Every row gives one point. The points of each table are mixes of a few directions, plus a little noise. Count the directions of each table, and those that both share. Where both have some left over, give the other angles between the two spaces (their principal angles), to ten degrees, smallest first.
In the rows, zero is written as 128.

First (7 x 2):
[[109 114]
 [165 155]
 [140 136]
 [110 116]
 [178 162]
 [155 147]
 [ 38  65]]
Second (7 x 2):
[[112 117]
 [ 95 104]
 [134 133]
 [229 199]
 [124 126]
 [ 86  99]
 [116 120]]
Directions: first 1, second 1, shared 1

First:
[[113 197 117 151]
 [122 150 163 149]
 [151  66 103 106]
 [ 76  85 192  54]
 [140 154 121 160]
 [166 115  72 148]]
Second:
[[103 153 100 100]
 [127  83 178 116]
 [172 163  88 196]
 [102 193  57 108]
 [128  90 169 120]
 [135  86 175 127]]
Directions: first 3, second 2, shared 2

First (10 x 8):
[[109  98  86 135 113  82  81 125]
 [152 139 118  93 122 106 103 124]
 [189 115 166 156 188 113 131  85]
 [148 173 193 124 149 205 207 136]
 [160 191 150  52 110 162 151 147]
 [196 128 148 119 168  96 108  91]
 [ 88 119 106 136 104 130 124 145]
 [ 22 112 110 178  87 182 172 174]
 [ 98 145 116 106  96 149 138 155]
 [118  60  87 181 144  54  65  98]]
Second:
[[174 150 188 111 230  25 121 133]
 [118 148 149 119 143 124 148 149]
 [145  86  80 149  88 146  88  84]
 [168  88  97 145 125 105  77  78]
 [105 196 209  94 199  91 191 197]
 [133 132 137 125 142 115 128 129]
 [ 85 114  81 141  43 217 139 129]
 [142  85  76 150  82 152  88  84]
 [112 140 135 123 124 141 145 144]
 [ 97 142 128 124 105 165 154 151]]
Directions: first 3, second 2, shared 1; angles 60

First (11 x 11):
[[124 172 140 123  54  81 107  63 103 111 164]
 [105  51 125 123 213 129 177 182 163 127  80]
 [119  87 149 118 135 111 125 137 139 125 116]
 [149 156 132 132  97 150  94 122 115 139 146]
 [168  72 145 130 175 219  82 219 151 170  99]
 [138 123 125 131 143 154 122 150 132 139 122]
 [126 108 122 130 161 142 142 153 139 133 112]
 [143 104 134 129 151 166 112 167 138 145 115]
 [135  95 198 102  45  84  51  97 120 124 149]
 [103 249  48 154 122  97 211  55  97 100 158]
 [ 97 191  89 136 113  73 187  63 109  97 148]]
Second, 11 rows:
[[188 133 199  96 132 155 170 175 105 108 115]
 [140 129 142 122 129 133 136 137 123 124 126]
 [ 89 124  82 149 125 111 101  98 142 141 137]
 [ 49 120  37 170 122  94  73  67 157 154 146]
 [154 131 158 115 130 139 146 148 118 119 122]
 [144 130 146 119 129 135 139 140 122 123 125]
 [123 128 122 131 128 126 125 124 130 129 129]
 [200 135 212  89 134 159 179 184 101 105 111]
 [ 39 120  25 176 121  89  66  60 161 157 149]
 [ 59 122  48 165 123  98  79  74 154 151 145]
 [222 137 237  78 135 169 193 200  93  97 107]]
Directions: first 3, second 1, shared 0; angles 70

First (10 x 14):
[[105 158 128 191 117  76 158 116 140 238 118 157  92 162]
 [108 153 128 180 120  85 151 118 138 218 119 151  98 156]
 [154  95 127  59 140 185  96 142 115   7 139  98 168  90]
 [114 145 129 164 122  98 145 120 135 191 122 144 107 148]
 [132 122 128 116 130 138 122 130 125 107 130 123 135 121]
 [142 110 127  90 135 159 111 136 121  61 134 112 151 106]
 [119 141 129 155 123 106 141 123 133 175 124 140 113 142]
 [135 118 128 108 132 145 118 132 124  93 132 119 140 117]
 [125 132 129 134 126 122 131 126 130 140 127 131 124 132]
 [145 106 127  81 136 167 107 137 119  48 135 107 155 103]]
Second:
[[101 150 131 177 114 104 140 114 154 160 129 155 117 138]
 [139 155  92  96 121 164  45 117 137  68 135 148 187 129]
 [112 123 140 141 129 125 143 121 128 156 126 142 108 136]
 [152  71 161  96 156 120 199 156  78 166 117  75  75 122]
 [140 103 145 121 131 127 164 148 129  78 133  89 125  96]
 [106 122 132 115 134 160 102 108 121 138 128 165 125 144]
 [132 125 130 129 134 115 141 130 113 174 121 125 109 142]
 [120 155  99 108 125 161  50 103 128 130 129 176 161 154]
 [115  86 171 142 133 124 200 142 134  97 133  99  94  95]
 [163 190  79 156 102  80  95 140 157 113 130 107 179 125]]
Directions: first 1, second 4, shared 1
